Each row is a point. Before rounding, the points of a table are all equally far from one centre. They may lie mostly on one side of it. Where is the centre, to within rounding?
In the rows, zero is written as 100.

Points (8 x 2):
[[27,61],
[33,144],
[110,140],
[44,49],
[115,66],
[97,50],
[47,47],
[122,121]]
Centre: [69,100]

Points, 8 rows:
[[77,136,89,187],
[34,122,128,120],
[40,124,136,141],
[75,144,49,115],
[83,157,120,120],
[28,151,85,115],
[40,147,105,173],
[72,156,62,165]]
Centre: [65,121,90,138]

Points (11 x 8):
[[112,150,142,136,53,86,157,105],
[152,133,136,140,120,76,153,126],
[92,93,73,154,101,129,195,107],
[111,127,132,140,60,115,123,67],
[74,89,118,142,39,109,149,90],
[128,84,170,146,71,91,133,104],
[126,106,66,140,32,99,143,122],
[121,113,137,109,127,112,134,130],
[85,100,85,110,39,129,160,101],
[116,77,135,123,77,111,130,150],
[120,24,110,127,95,103,143,81]]
Centre: [126,94,105,123,85,90,164,95]

Points:
[[148,155,118,75,33,93,108,59,103,95,131],
[172,154,120,109,72,169,115,98,117,120,106],
[163,122,70,69,29,143,117,66,129,119,104],
[91,105,121,90,106,184,89,94,144,155,106],
[141,138,96,80,5,148,112,82,92,52,140],
[129,176,116,28,73,137,86,116,63,102,147],
[134,122,133,97,63,178,95,93,169,86,130],
[132,164,105,72,77,183,108,100,89,162,122],
[121,162,126,82,87,120,99,94,144,134,147],
[120,163,114,63,22,141,76,104,126,88,82],
[138,175,125,68,32,143,47,90,97,102,119],
[178,161,107,84,88,164,93,101,123,112,103],
[165,128,68,52,41,177,107,62,120,75,128],
[151,128,129,46,86,124,160,75,107,68,106],
[180,140,153,76,79,145,93,63,112,99,90],
[177,139,85,90,59,178,113,68,114,70,99],
[187,93,66,61,57,122,78,73,105,93,141]]
Centre: [112,105,108,74,75,146,93,87,89,97,119]

Points, 22 rows:
[[123,159,79,113,129,48,19,93,146,103,144,49,97,125,74,74,84,97],
[115,156,115,168,115,44,69,81,102,122,95,77,103,138,94,86,107,122],
[121,143,92,141,162,66,62,121,119,145,145,76,110,126,110,91,112,74],
[128,137,99,130,135,50,89,99,112,156,96,72,76,93,79,120,86,88],
[121,134,112,130,144,79,80,124,82,79,113,95,104,101,74,87,93,122],
[131,117,65,119,149,70,88,94,74,152,134,98,76,99,99,76,100,57],
[80,128,67,94,163,69,79,105,84,119,165,105,76,109,95,101,88,63],
[96,159,58,80,123,38,61,115,105,130,140,53,112,85,85,71,92,104],
[82,176,71,143,126,49,75,95,102,120,81,80,79,88,81,88,96,50],
[102,142,104,126,132,73,83,84,112,141,114,89,65,120,89,88,64,30],
[85,195,100,114,133,94,73,85,111,114,142,38,93,138,102,64,97,96],
[90,159,48,123,120,49,60,90,92,93,125,112,44,72,66,88,118,74],
[88,155,39,82,118,58,59,128,91,97,102,81,122,116,88,78,56,82],
[114,150,83,90,118,44,59,81,105,140,131,57,78,98,49,96,69,75],
[134,158,67,118,136,72,25,83,92,102,99,107,58,95,103,89,123,85],
[95,139,72,92,109,72,65,85,118,89,143,114,72,74,71,58,84,46],
[95,153,104,137,95,116,62,117,73,117,144,43,69,97,67,116,106,85],
[91,114,93,123,152,68,81,122,56,110,146,74,93,130,89,114,73,101],
[132,167,59,128,142,63,66,113,92,90,92,88,89,107,45,91,84,79],
[106,112,101,132,149,71,56,121,119,89,128,99,120,106,55,90,105,76],
[111,134,83,88,132,72,61,121,72,147,130,80,107,102,107,122,63,96],
[87,137,91,131,104,64,61,101,71,136,149,75,89,99,40,111,55,105]]
Centre: [97,132,59,128,103,85,73,92,115,111,126,81,83,119,95,90,92,99]

Points, 29 rows:
[[88,76,95,132,98,74,77,129,125,120,90,68,170,129,107,40,151,104,141,81,58,98,113,89],
[87,57,52,179,70,107,87,97,124,104,91,93,172,117,111,68,106,102,116,82,105,80,111,101],
[106,85,106,139,76,89,104,125,82,115,101,81,179,166,111,65,116,104,155,77,98,109,136,62],
[111,86,100,132,24,100,85,123,127,82,116,99,164,104,98,40,109,89,131,90,109,103,121,92],
[140,70,78,160,59,63,111,131,113,103,96,120,175,124,83,77,129,88,143,81,72,86,107,111],
[144,92,115,130,86,113,84,135,138,107,60,76,160,113,77,82,133,91,117,40,68,85,95,78],
[114,73,79,153,57,88,107,127,120,94,97,91,195,124,124,43,137,82,138,91,78,143,97,84],
[73,75,102,114,37,83,67,134,122,88,81,83,136,138,87,72,145,108,135,57,108,111,113,40],
[97,87,101,140,62,78,96,157,131,56,122,97,160,127,113,55,146,83,129,92,80,130,92,118],
[133,72,78,143,42,62,85,127,118,98,66,101,147,121,132,50,104,90,108,66,64,100,94,63],
[99,101,85,155,70,107,104,133,112,104,167,86,122,146,75,75,117,84,148,60,114,133,106,117],
[93,73,102,112,58,89,74,122,124,108,92,93,180,124,101,57,129,88,100,90,49,61,120,83],
[89,76,77,100,69,71,97,116,156,110,85,88,180,147,144,64,108,102,128,90,88,95,86,99],
[112,45,105,123,87,113,85,71,149,94,92,102,193,131,86,69,107,93,106,80,56,97,102,105],
[109,67,53,148,52,92,72,131,126,92,134,90,161,111,90,58,104,90,104,68,105,107,108,64],
[106,104,52,116,84,77,98,125,138,102,88,76,150,128,122,69,127,108,84,48,95,120,118,94],
[102,84,89,138,86,95,109,117,104,104,140,58,156,138,91,81,131,56,137,63,73,66,125,72],
[68,101,94,132,53,89,101,108,114,128,99,71,165,154,126,34,105,107,125,74,39,95,80,57],
[140,75,85,116,56,110,74,109,108,68,100,94,157,131,126,56,150,116,109,95,88,103,99,65],
[106,82,78,156,68,103,85,92,108,68,103,105,161,159,130,39,122,92,118,79,58,94,106,96],
[109,79,107,136,97,100,83,111,115,80,106,60,177,119,95,93,111,74,129,52,101,111,115,26],
[119,69,119,114,80,134,89,129,130,69,87,109,163,142,106,69,109,71,146,98,44,92,123,96],
[91,55,115,121,90,129,101,139,127,98,106,62,194,122,107,54,160,95,125,72,57,132,90,82],
[116,88,59,138,10,109,75,111,126,98,111,117,155,134,102,66,115,87,109,114,92,111,87,71],
[101,79,58,138,53,133,82,110,148,98,102,88,170,79,125,62,96,57,118,58,69,115,98,92],
[116,79,57,136,68,113,84,108,145,85,108,86,162,111,126,53,116,76,85,78,97,130,105,107],
[103,35,82,87,69,105,103,115,102,94,121,99,187,104,77,54,130,87,87,59,79,144,76,113],
[78,73,114,121,124,97,77,129,129,125,127,93,118,130,106,36,133,105,123,22,60,123,92,105],
[74,64,46,114,56,83,88,109,101,104,117,58,152,148,93,46,105,108,124,61,78,92,108,71]]
Centre: [87,76,103,125,73,106,105,110,101,112,102,104,131,115,103,100,112,97,125,74,74,121,79,89]

Points:
[[119,131,85,92,35,96,138,84,132,142,41,73,81,118,124,95,83,125,98,93,101,118,151,110],
[102,161,47,106,120,108,122,123,107,106,124,131,115,86,111,55,127,161,116,85,110,105,167,99],
[124,155,42,96,92,135,120,123,112,106,73,88,80,119,93,124,117,149,86,54,126,138,131,102],
[140,113,21,102,86,118,135,137,106,106,94,138,112,108,122,81,96,111,110,114,138,121,152,130],
[145,151,66,114,42,100,138,94,137,106,117,103,107,71,121,81,97,135,120,131,91,129,91,110],
[132,142,39,107,76,129,123,115,142,147,70,106,101,115,142,94,105,135,116,102,59,116,123,86],
[132,151,95,137,63,109,106,84,122,129,72,71,86,109,126,105,96,94,95,110,155,82,82,115],
[108,165,44,101,72,110,132,104,78,87,56,88,107,108,145,80,144,100,130,76,91,134,132,107],
[100,143,59,108,77,92,107,93,136,140,75,104,87,123,120,64,83,137,113,52,131,154,162,97],
[115,165,74,75,76,89,125,134,140,155,79,63,73,127,134,64,109,100,90,116,87,114,133,130],
[70,141,32,92,95,87,119,98,82,154,109,89,73,120,97,88,119,125,90,132,94,142,121,49],
[159,164,49,77,67,61,127,104,125,121,92,82,66,91,82,100,105,111,97,104,85,149,134,90],
[135,131,77,123,77,83,133,118,129,154,77,102,158,107,127,113,124,126,87,124,101,95,133,113],
[184,140,70,104,133,110,152,103,107,97,51,88,46,130,140,80,127,148,102,72,109,121,114,95],
[120,154,43,109,108,40,135,84,99,85,90,75,124,126,104,137,75,138,111,83,85,130,131,74],
[142,123,71,98,76,127,192,92,79,93,102,95,60,74,112,90,95,105,103,112,119,128,144,122],
[149,154,46,130,108,91,104,96,135,126,82,57,108,86,129,76,83,152,109,54,90,95,136,86],
[134,140,85,137,55,118,112,130,125,86,55,71,106,102,127,75,106,140,64,70,106,77,97,83],
[158,130,36,83,100,103,137,94,126,91,48,127,118,73,94,82,60,143,95,105,126,144,110,80],
[142,160,62,136,94,49,135,97,93,110,66,83,96,113,129,83,123,120,116,126,111,93,179,116],
[118,167,66,110,75,76,102,72,114,140,66,77,148,107,149,55,83,152,102,105,108,114,137,95],
[116,195,68,59,67,101,142,115,118,128,72,77,79,104,147,64,115,132,94,125,125,102,135,124],
[128,177,64,138,124,84,156,133,126,91,131,94,70,119,122,108,91,122,56,85,97,91,129,90],
[145,114,15,78,82,125,127,78,114,103,60,112,97,83,111,72,54,122,99,112,118,88,145,96],
[148,146,82,65,56,97,138,110,121,140,59,65,118,110,123,106,99,147,75,72,129,131,149,79],
[128,153,130,74,90,106,129,85,122,148,67,82,88,89,101,92,81,127,134,63,79,95,131,101],
[130,153,39,88,81,105,108,97,81,136,50,107,107,100,129,89,136,131,129,84,162,107,140,93],
[118,129,54,85,84,87,131,103,130,125,80,109,103,87,78,118,109,102,121,76,60,86,155,58],
[125,149,47,111,94,108,152,94,96,78,81,65,103,67,71,93,67,146,106,137,87,106,130,97],
[154,136,39,85,77,84,132,101,96,141,34,73,95,109,99,59,80,160,107,98,85,111,108,70]]
Centre: [114,122,80,90,109,87,129,98,109,102,91,94,94,109,121,79,104,119,95,100,114,108,114,87]

Points, 28 rows:
[[79,108,113,108,139,85,78,101,92,64,70,172,51,77,50,89,94,139,126,52,59,133,65,98],
[80,99,110,150,147,100,118,79,77,110,38,147,58,69,114,79,108,128,77,115,39,160,70,120],
[69,82,71,134,96,111,112,82,146,79,51,158,78,73,83,43,92,136,111,77,47,145,75,108],
[100,63,144,130,104,92,138,51,102,101,111,129,108,63,78,103,81,110,147,128,75,141,93,95],
[82,62,99,120,140,84,112,59,75,109,106,167,53,85,66,58,101,123,75,102,58,102,56,124],
[60,79,119,127,148,113,95,51,75,84,83,132,96,107,79,72,126,130,95,112,42,158,92,142],
[72,105,133,116,116,78,113,57,96,96,99,183,35,57,84,56,107,141,148,103,50,140,77,110],
[112,95,102,115,126,104,104,94,81,111,75,146,62,99,80,75,91,167,120,72,38,124,108,126],
[57,101,147,146,151,51,115,89,97,81,47,141,93,64,84,60,106,116,149,105,55,136,70,127],
[54,131,116,153,143,122,86,74,71,95,100,145,67,56,98,41,154,164,116,54,96,121,88,118],
[42,132,95,143,118,127,135,64,105,94,63,150,65,104,89,49,111,174,136,122,70,115,84,77],
[60,126,87,138,145,88,104,73,86,100,106,161,76,82,88,86,118,195,100,100,76,140,48,115],
[83,70,90,168,138,80,96,87,69,69,92,159,90,26,88,104,97,125,108,124,63,128,90,142],
[83,87,102,123,100,107,112,62,122,85,87,123,54,82,86,77,72,156,153,89,41,138,88,116],
[60,79,144,182,117,122,94,78,120,123,95,125,67,58,125,75,124,140,118,114,56,115,62,120],
[82,72,121,108,88,115,87,77,88,106,54,193,69,55,94,60,105,125,142,76,60,140,68,131],
[45,94,93,150,136,114,72,69,91,130,77,151,64,56,118,43,102,132,129,108,55,133,86,141],
[93,84,88,108,113,125,93,56,93,129,108,144,95,67,64,57,81,132,100,62,73,73,51,102],
[76,125,125,135,136,100,124,43,82,97,110,133,80,44,77,99,129,157,84,74,31,107,109,104],
[86,112,75,134,118,71,86,63,80,87,132,166,69,50,90,78,103,134,107,76,95,123,79,157],
[67,124,148,132,126,118,128,69,103,80,97,166,108,68,88,61,100,173,145,69,89,135,80,81],
[59,76,135,107,129,85,103,78,98,133,77,136,57,93,115,41,77,139,118,86,77,121,93,125],
[49,93,112,149,155,107,69,86,106,106,49,140,73,89,75,64,98,149,116,113,41,152,68,118],
[27,131,86,135,117,82,80,56,108,134,61,135,90,62,68,59,103,181,92,100,77,118,84,108],
[46,99,120,152,114,138,94,99,93,76,100,153,60,66,70,37,132,164,117,77,55,124,103,123],
[79,134,136,150,88,100,98,60,99,106,89,141,65,85,119,64,122,155,126,125,65,121,87,153],
[67,100,93,126,160,85,117,54,86,105,76,189,65,90,67,78,94,161,135,92,57,132,95,88],
[77,68,130,128,120,91,74,89,127,94,107,150,64,70,86,47,84,155,112,90,63,115,90,130]]
Centre: [74,102,101,134,105,94,101,84,83,99,81,132,88,70,86,80,125,115,113,97,85,121,81,84]

Points (30 x 24):
[[100,98,130,99,26,85,83,154,107,63,112,107,100,94,96,128,82,94,136,134,68,76,60,128],
[84,87,117,127,34,44,65,116,92,69,126,91,110,80,92,150,113,89,138,142,94,99,86,137],
[102,121,151,136,33,55,81,115,96,84,115,101,98,114,102,140,81,77,135,137,84,145,49,107],
[95,90,144,131,31,41,55,139,111,90,98,79,115,115,108,140,99,94,110,126,79,87,67,93],
[76,99,143,127,60,56,121,154,108,89,136,95,116,94,134,157,104,95,102,119,90,78,57,115],
[96,105,144,135,21,67,70,112,86,81,133,74,91,125,100,118,100,80,118,85,74,112,85,119],
[73,85,136,132,32,33,54,145,118,81,120,81,106,86,107,99,68,92,91,123,96,119,107,111],
[86,100,135,120,28,40,77,123,78,101,114,71,100,115,111,119,103,121,124,113,62,81,83,108],
[86,118,157,122,60,62,77,116,123,81,152,111,124,104,96,135,77,51,137,121,104,91,79,132],
[102,99,157,129,15,93,97,119,51,86,112,94,82,124,91,122,103,84,137,122,79,116,59,104],
[84,115,124,121,11,66,106,125,95,89,132,66,87,123,92,147,96,89,123,113,76,80,77,112],
[78,110,122,111,67,43,83,135,70,68,123,68,74,115,100,160,87,105,80,147,119,136,77,117],
[80,118,131,119,37,5,117,133,99,100,103,105,80,89,80,98,94,89,108,105,121,129,57,122],
[80,110,142,132,28,72,82,144,99,78,112,104,55,91,96,116,89,98,105,138,59,116,60,104],
[80,101,124,96,73,58,76,137,66,77,107,104,144,128,102,166,84,97,110,138,70,101,56,122],
[89,117,146,119,55,84,86,127,73,54,151,72,109,98,122,112,74,106,62,116,71,99,62,103],
[94,81,117,114,40,48,45,120,78,67,129,73,108,110,102,113,85,63,119,130,84,101,95,97],
[111,70,105,144,50,73,71,115,102,113,117,65,70,88,116,129,91,92,97,139,65,94,53,132],
[94,116,131,133,30,49,76,142,72,77,110,116,84,108,75,136,108,94,115,133,69,99,49,104],
[95,115,140,129,26,59,61,140,97,93,123,95,122,94,108,141,61,130,104,118,48,93,67,98],
[81,114,176,154,56,49,86,136,109,62,105,87,106,100,77,149,102,119,88,129,81,116,89,99],
[69,96,190,140,45,45,66,117,105,99,109,81,88,83,81,118,101,72,113,135,94,116,65,107],
[87,138,116,117,27,75,54,134,74,82,67,79,104,101,119,114,94,73,93,125,93,87,80,131],
[98,104,145,129,57,48,69,153,80,76,94,141,85,95,80,161,79,69,132,107,105,120,38,86],
[70,95,123,120,27,51,64,117,106,63,128,92,61,104,96,132,82,112,104,136,87,118,55,98],
[82,106,125,116,37,89,53,126,143,88,118,113,108,65,109,139,111,87,149,144,95,104,94,97],
[91,86,105,150,90,49,106,157,97,81,112,74,85,133,118,111,106,101,93,142,86,103,75,100],
[107,127,143,110,30,78,71,94,113,78,112,89,84,125,100,160,109,80,113,118,115,108,81,70],
[100,76,105,116,8,53,84,104,83,73,119,90,132,97,127,118,86,108,94,110,87,112,56,118],
[94,109,98,149,28,39,55,113,96,92,118,81,112,106,112,117,97,114,120,133,73,114,97,84]]
Centre: [84,101,116,125,81,96,94,117,86,107,101,93,112,78,77,120,71,105,110,104,120,107,77,97]

Points, 30 rows:
[[73,112,91,89,81,95,93,130,73,105,109,144,113,103,121,43,150,53,109,78,91,110,108,87],
[77,99,66,90,92,104,101,125,76,119,135,130,67,118,108,28,93,71,104,71,110,93,133,95],
[113,91,69,108,57,100,90,132,79,93,118,163,83,108,111,38,97,65,84,92,137,127,105,87],
[97,111,95,107,111,126,111,97,97,95,115,153,90,78,82,23,100,95,81,78,104,110,77,70],
[72,96,86,110,54,107,78,137,82,105,114,158,102,116,71,64,103,119,99,93,131,109,114,96],
[128,122,89,103,49,101,109,89,83,132,125,146,86,135,121,21,99,82,85,72,83,119,100,91],
[88,100,92,119,94,85,120,106,111,109,120,141,72,125,102,33,113,79,94,71,112,132,116,81],
[96,84,104,90,86,118,109,113,73,110,130,151,68,139,98,33,117,89,85,88,125,79,101,75],
[88,102,91,82,97,80,104,99,59,108,156,132,130,84,105,28,145,63,91,76,83,87,115,78],
[95,112,88,111,83,143,87,92,88,78,118,128,110,100,101,46,116,86,54,76,93,117,132,93],
[80,103,68,77,37,127,114,114,81,96,112,143,83,105,90,28,101,83,85,86,109,121,107,70],
[67,109,85,85,91,123,115,114,97,100,100,170,85,112,99,46,105,94,78,65,80,107,97,100],
[100,78,93,97,71,120,84,91,87,103,116,146,131,113,101,13,106,79,76,75,111,93,88,80],
[95,93,82,104,68,120,108,99,90,90,131,151,90,107,136,21,109,96,78,102,97,128,121,105],
[93,134,98,121,80,90,93,94,83,123,111,157,65,97,100,34,123,79,85,77,84,98,140,80],
[96,82,107,99,94,129,106,84,105,96,114,141,119,84,137,28,101,92,74,88,115,110,128,81],
[88,129,101,75,55,106,83,94,84,97,129,167,96,82,66,51,109,130,93,61,114,82,101,70],
[121,99,87,82,96,109,120,95,119,104,133,123,103,113,104,5,97,120,75,108,83,109,92,77],
[111,95,71,109,69,116,84,73,101,117,108,175,93,108,117,29,107,133,80,81,111,121,118,88],
[90,115,125,93,86,107,109,119,75,100,117,159,83,116,82,46,119,77,72,72,78,119,95,91],
[102,114,92,109,74,121,100,96,76,89,120,128,120,111,105,17,115,109,102,70,94,118,122,59],
[97,103,76,87,70,113,95,112,96,107,111,143,91,82,101,19,147,96,85,75,109,125,113,91],
[116,112,109,71,50,129,72,85,90,99,125,150,116,110,126,24,107,95,106,76,86,98,114,89],
[116,113,97,101,90,112,79,113,88,89,134,150,105,99,137,25,97,121,105,67,89,116,99,93],
[74,125,90,118,79,97,105,116,88,102,124,173,86,112,108,33,123,98,109,80,108,125,118,70],
[122,109,88,89,97,117,99,113,86,95,140,158,89,125,127,18,112,113,81,84,118,108,91,102],
[101,103,92,97,76,98,106,141,113,92,107,152,96,100,106,40,128,98,56,99,119,106,125,87],
[103,110,74,82,92,127,96,115,115,107,127,125,79,106,119,14,123,96,91,85,102,136,99,75],
[127,102,88,108,58,79,82,96,78,126,119,181,105,74,87,21,107,97,97,109,75,117,102,94],
[111,109,89,102,98,124,113,129,93,115,111,147,85,98,111,61,143,114,63,66,118,84,87,87]]
Centre: [106,111,75,77,89,87,91,86,83,119,126,133,106,101,106,90,97,91,90,107,102,106,101,74]

Points (31 x 24):
[[93,108,74,91,114,64,70,132,106,44,140,82,92,132,101,104,94,116,117,103,126,85,113,114],
[101,108,124,32,125,59,84,119,94,68,156,112,139,80,87,76,129,134,63,104,115,92,114,93],
[106,59,99,85,92,70,49,101,71,71,126,69,126,119,85,70,120,95,120,130,97,57,125,78],
[126,70,126,59,108,70,87,124,62,72,138,48,103,95,96,90,149,126,90,90,97,39,108,89],
[115,79,93,52,90,117,108,109,46,49,148,76,91,103,112,84,140,135,94,121,87,94,84,86],
[132,110,98,63,111,95,56,127,101,61,163,44,77,108,93,86,160,107,106,97,94,83,124,109],
[148,71,105,70,135,80,49,102,93,78,195,59,97,95,105,103,146,96,95,103,117,94,144,111],
[91,64,119,51,79,92,92,128,78,63,153,75,147,127,74,87,134,113,131,99,62,66,119,103],
[139,123,111,78,119,87,57,97,117,82,142,42,104,95,100,77,132,153,87,108,75,78,133,119],
[116,52,94,20,105,108,112,140,94,92,160,104,103,90,100,109,85,129,76,84,102,77,112,130],
[132,115,92,84,87,84,68,126,50,91,155,71,106,95,100,92,114,110,108,68,68,70,124,102],
[98,136,91,44,76,95,97,103,88,73,163,43,92,68,74,93,108,120,92,108,69,77,135,102],
[79,90,99,88,126,48,69,134,80,85,161,78,82,71,95,75,132,136,114,111,88,73,144,102],
[136,58,138,70,115,73,76,144,84,75,128,104,121,104,68,63,100,83,67,107,62,95,136,128],
[138,100,160,74,84,78,79,132,107,90,171,95,113,73,59,66,137,127,90,137,84,92,90,109],
[96,66,125,82,109,97,93,115,117,69,117,63,112,69,77,73,113,117,91,112,108,57,154,86],
[106,99,100,64,84,108,87,125,75,53,150,100,118,102,78,79,100,159,73,97,96,122,128,121],
[93,78,111,56,86,67,90,131,123,78,149,84,116,147,85,78,147,136,66,87,97,86,140,101],
[131,131,106,88,120,95,46,128,82,89,176,49,127,103,109,90,111,87,126,107,74,82,120,91],
[139,98,127,51,103,69,78,131,64,57,160,59,92,89,132,105,131,115,78,122,98,130,146,109],
[129,98,101,59,128,105,99,144,80,65,177,71,96,121,118,87,145,129,107,100,128,104,135,93],
[121,95,145,60,98,100,68,98,103,45,160,71,80,118,92,97,85,127,120,162,95,67,131,103],
[68,95,96,72,102,106,89,125,91,83,151,84,92,64,78,93,132,131,87,93,92,52,70,124],
[122,53,78,43,110,81,81,118,79,69,141,58,108,68,100,64,134,99,106,91,106,73,86,103],
[121,84,99,62,90,98,77,166,73,66,133,72,102,110,88,83,102,131,120,113,92,58,132,97],
[123,67,113,88,90,79,86,152,100,39,135,83,103,110,81,68,146,96,91,127,90,79,123,114],
[127,92,105,54,133,117,68,130,66,80,131,57,108,78,135,105,131,130,106,104,105,65,101,118],
[139,77,67,42,129,94,48,123,81,89,165,61,87,83,86,67,104,118,104,132,84,61,114,108],
[99,119,113,93,96,94,91,105,47,74,143,92,98,103,137,140,138,101,86,105,93,112,70,105],
[97,99,137,49,148,61,82,94,100,85,113,85,95,65,101,68,135,145,86,117,76,65,110,106],
[79,92,94,90,104,125,53,98,72,79,150,102,127,145,109,80,112,140,97,101,101,109,113,115]]
Centre: [106,84,114,68,118,82,96,105,92,103,148,72,105,109,84,107,108,106,94,125,90,104,105,108]
